Each row of a before or after table is a point. One or more steps were done to the points. Then noise was added and the rows were shuffled. The steps act on columns, c1 being the first. Name the steps. A step turns or swaps two columns, mirrors them in a line or flattens them onto one, adds a multiple of one to another, or multiplies or shifts one. Angles are multiples of 10 degrees, from the lower column toward the higher: turns from -170 to 170, lines from 10 to 170 but not 90. Use the fewest steps. Two steps may share a column if one is a turn and the other turns, adds or multiplies; they go together, in the order done. Otherwise the lowest column goes first.
(in the rows, 128 means zero)

Before (12 x 2)
[[151 112]
 [107 129]
 [134 130]
 [133 130]
 [142 145]
 [122 117]
 [137 147]
 [137 146]
 [111 107]
 [ 98 146]
 [151 102]
 [117 104]]
After (12 x 2)
[[107 130]
 [151  50]
 [133 135]
 [141 178]
 [112  67]
 [135 183]
 [151  80]
 [124  96]
 [ 97 180]
 [118  55]
 [135 135]
 [137 184]]
Steps: multiply c2 by 3

Before (13 x 4)
[[112 116  92 165]
 [118 127 158  86]
 [101  76 112 165]
 [139 123  82 136]
 [ 96  66  78 184]
 [122 140  72 123]
 [112 124 147 107]
 [158 148 144 115]
 [165 138  99 101]
 [100 117 108 117]
 [116 160 130 101]
 [161 153  87 148]
 [112 130 157  84]]
After (13 x 4)
[[100 140 115 109]
 [ 59 111 184  78]
 [168 119 146  87]
 [164 117 116 144]
 [111 138 104 148]
 [134 139 123  71]
 [132 118 135  83]
 [107 132 164  93]
 [120 140  84 157]
 [119 136  87 157]
 [ 71 113 168 113]
 [145 156 100 131]
 [160 106 100  97]]
Steps: turn c1 and c2 by -50 degrees; swap c3 and c4

Before (12 x 6)
[[144 151 148 122 167 133]
 [105 165 152  94 117  84]
 [106 169 108 110  94 107]
 [113 150 102 148 143 142]
 [143 119 140 118 123 123]
 [154 177  76 188  69 165]
 [ 84 203 115 126 139 135]
 [103 173 148 115 121 158]
 [ 83 138 114 132  79  99]
 [133 110 168 167  82 113]
 [ 94 108 132 174 141 174]
 [103 167  76  92  86 112]]
After (12 x 6)
[[135 166  99 115  93 110]
 [132 165 174 113 121 138]
 [140 177  64 153  64 156]
 [129 119 140 124 119 126]
 [137 139 136 130  89 101]
 [124 203 114 127 147 178]
 [126 151  97 136 145 138]
 [137 109 167 143  83 129]
 [127 172 123 122 126 195]
 [124 109 101 146 145 153]
 [134 167 127 122  99 130]
 [122 152 142 124 164 161]]
Steps: flatten c1 and c5 onto the line at 100 degrees; turn c3 and c6 by 40 degrees; add 0.7 times c2 to c6; multiply c4 by 0.4

Before (8 x 8)
[[191 160 114 129 126 124 176 136]
 [164 122 150  69 116 107 156  92]
 [132 145 114 144 100 165 102 138]
 [ 99 140  95 152  98 109  99 102]
 [137  77 142 138 148 119 152 115]
 [102 143 177 139 167 125  90 155]
 [145 147 131 161  79 110 124  93]
 [123  86 181  99  91  83 180 130]]
After (8 x 8)
[[ 81 145 143 140 151 101 123 128]
 [151 141 130 159  79 107 137 162]
 [136 103 179 140 167 166 155 126]
 [ 87 130 182 101  89  65 145 102]
 [171 185 115 129 125  96 113 101]
 [145 130 115 141  98 173 109 129]
 [136  99  96 151  98 131 150 164]
 [129 165 153  69 114  82 125 144]]
Steps: mirror c1 and c2 in the line at 40 degrees; turn c7 and c8 by -150 degrees; turn c6 and c7 by -60 degrees

Before (8 x 9)
[[108 105  99 125 190  99 116 134 181]
 [ 91 116 127 118 136 101 123 123 139]
 [106  86 121 111 136 139 133  92 166]
 [155 119 128 116 152 196 165 119  76]
 [168  95 123 161 114 164 148 158 105]
 [143 141  81 117 119 153 131 151 135]
 [141 130 125 123 112 196 131 200 125]
 [ 97  85 103 129 171 108  73  94 152]]
After (8 x 9)
[[109 146 118 140 190  83 142 118 179]
 [154 129 188 144 152 161 122 120  64]
 [104 156 143 164 137 125 117  86 158]
 [140 123 191 131 112 161 185 173 124]
 [ 97 164 122 147 171  96  79 135 175]
 [ 92 136 103 142 134 113 126 125 139]
 [143 112 173 132 116  97 147 138 133]
 [166 174 161 118 114 141 153 143  95]]
Steps: turn c2 and c4 by -150 degrees; mirror c3 and c6 in the line at 60 degrees; turn c7 and c9 by -30 degrees; turn c7 and c8 by -50 degrees

Before (9 x 12)
[[107 138  87 163 188 100  86 127  75 112 142 100]
 [133 115 121 117  74 135 165 102 139 125 141 113]
 [129 103 118 103  94 125 149 151 152 104 146 141]
 [109  59 157 139 152 148 110 130  94 135  90 168]
 [145  97 140 156 101 120 116 129 141  97 140 117]
 [ 83 114 176 144 121 129 122 133 105 114 104 151]
 [ 96 106 137 121  95 147  84 117 101 132  82 186]
 [143 117 135 112 106 114 151  96 174 105 134 145]
 [105 125 109 195 186  91  86 136  75 147 173 134]]
After (9 x 12)
[[141 113 140 158 101 129 143 130 144 160 129 119]
 [ 76 151 116 194 186 131 189 138 105 125 132 135]
 [138 126  94 117  73 130 114 105 134 127  90 111]
 [ 94 187 158 141 153 131 110 129 108 218 168 166]
 [ 74  94  86 162 189 128 166 129 107 104 148  99]
 [151 123 141 104  92 127 129 152 128 172  98 138]
 [103 135 181 144 120 129 111 132  81 168 145 149]
 [174 121 104 112 106 127 117  95 143 162 106 145]
 [104 172 126 120  96 130 122 118  95 196 191 187]]
Steps: swap c1 and c9; add -1 times c12 to c2; turn c2 and c10 by -120 degrees; add 1 times c8 to c3; multiply c6 by 0; turn c7 and c11 by -130 degrees

Before (8 x 14)
[[105 141 170 134 136 160 165 118 107 124  52 125 123 160]
 [164 156  80 136 151  83  83 105  88  91 163 162 148 130]
 [100 160 183 139 133 193 132 134  97 150 105 134 109 132]
 [118 146 170 126  88 168 146  81 120 166 109 124  91 169]
 [143 127  95 100 148  85 122 136 124 114 157 142 147 112]
 [ 69 146 153 156 119 172 169 102 134 104  87 102 118 118]
 [130 105 122 105 148 100  72  92  83 110 156 136 158 139]
 [181 137 162 153 104 139  64 157 121 105  93 142 169  90]]
After (8 x 14)
[[132 134  75 105 110 152 122 134 138  89 133 140 109 108]
 [158 106  60 134  99 138 150 108 119  74 125 162  81 106]
 [134 122 148 132 114 101 101 120  77 142  86 125 160 167]
 [144 112 141 156 150 105 151 161 107 118 107 146  55  70]
 [134 157 102 106 118 139 151  91 113 100 115 137  71 134]
 [ 78 108 134 154 130  76 100 103 108 136 115 101 165 158]
 [108 102 163 142 112  94 140 132  98 186 102 132 145 151]
 [145  98 151 125 161 124 137  81 112 185 120 120 168 164]]
Steps: turn c1 and c14 by -40 degrees; turn c2 and c5 by -160 degrees; shift c3 by -20; mirror c6 and c10 in the line at 70 degrees; turn c7 and c13 by 140 degrees; flatten c9 and c11 onto the line at 40 degrees
